Each wall is flat, endless, passes through zero and stands at right angles to its row. A trip goes straight from one point to another. List the walls that it crosses, first one first.

Walls:
(1): [  2.7  10.7 -16.7]
(2): [-8.9  2.5 -0.2]
(3): [7.3 9.6 8.0]
(4): [ 40.7 -33.4  18.3]
(5): [-37.2  -8.1  -9.7]
(6): [ 6.1 18.3 -8.6]
(7): [12.7 36.3  7.3]
Trips:
[ 32.1  32.7 -16.6] to [-15.1 -29.3 -24.6] -> 3, 7, 5, 6, 2
[13.2 20.9  5.0] to [-33.0  17.6  -1.2] -> 2, 5, 3
[-22.9  55.9  19.9] to [-29.0   2.9 -10.4] -> 3, 7, 6

Walls:
(1): [-9.2 -9.2  1.2 -2.3 -5.4  8.6 39.2  9.9 50.2 -2.1 -7.8 -2.1]
(2): [  5.0  -2.1  16.4  33.2  14.9  -4.0 -27.2  -9.9   7.8 -21.2   6.0 -38.1]
(3): [  3.2 -19.4  -4.8  -0.8   0.7   1.9  19.4  -9.5  -8.9  46.9 -20.0  31.9]
(4): [  5.8  28.0 -28.8  -7.1 -13.5 -22.3  -3.1  39.9  19.5  13.2   0.2  27.5]
(5): [-12.5  46.5  -2.6  -3.3  28.5 -23.5 -13.6   0.9 -23.3  -5.1   6.0  28.7]
(6): [-20.3  17.4 -48.1  58.5  43.0 -10.2   6.9  25.8  50.3  10.9  18.1  -8.3]
(7): [-15.3 -15.9  21.6  10.3  34.6 -28.1  -4.5   2.7 -19.4  13.3   8.6  16.0]
(8): [-18.2 -11.7  24.3 -34.1   6.9 -21.2   8.2  12.0 -38.9  23.0   1.1   7.9]
(9): [-14.7 -14.1  28.5   9.8 -13.5  -5.0 -38.2 -11.5   0.8 -21.1  13.8   1.6]
Trips:
[  7.4  -4.2  13.6  -3.8  -1.9   0.8 -58.1 -16.2  10.6 -34.3 -16.6 -47.2] to [  0.1 -15.2  -9.6  17.9  14.8  27.2  -1.3 -19.1  20.9  25.6 -24.7  13.8] -> 6, 1, 3, 9, 2
[-24.9   8.9 -11.8 -20.2 -11.4   6.4  21.3   8.0  -0.9  15.8  -2.0 -24.5] to [-14.2 -10.1  28.8 -22.1 -37.7 -25.9  26.6  27.3  21.5  11.0   9.3  -3.7] -> 6, 9
[ 13.0  -5.4  39.3  17.8  -8.8  12.6   2.3   6.8 -46.8  13.5  16.2  22.5] to [-10.7  -8.2  16.0  -4.8 -43.5 -19.7   4.7  -4.3  -3.5 -42.2 -31.8 -40.8] -> 2, 5, 3, 7, 1, 8
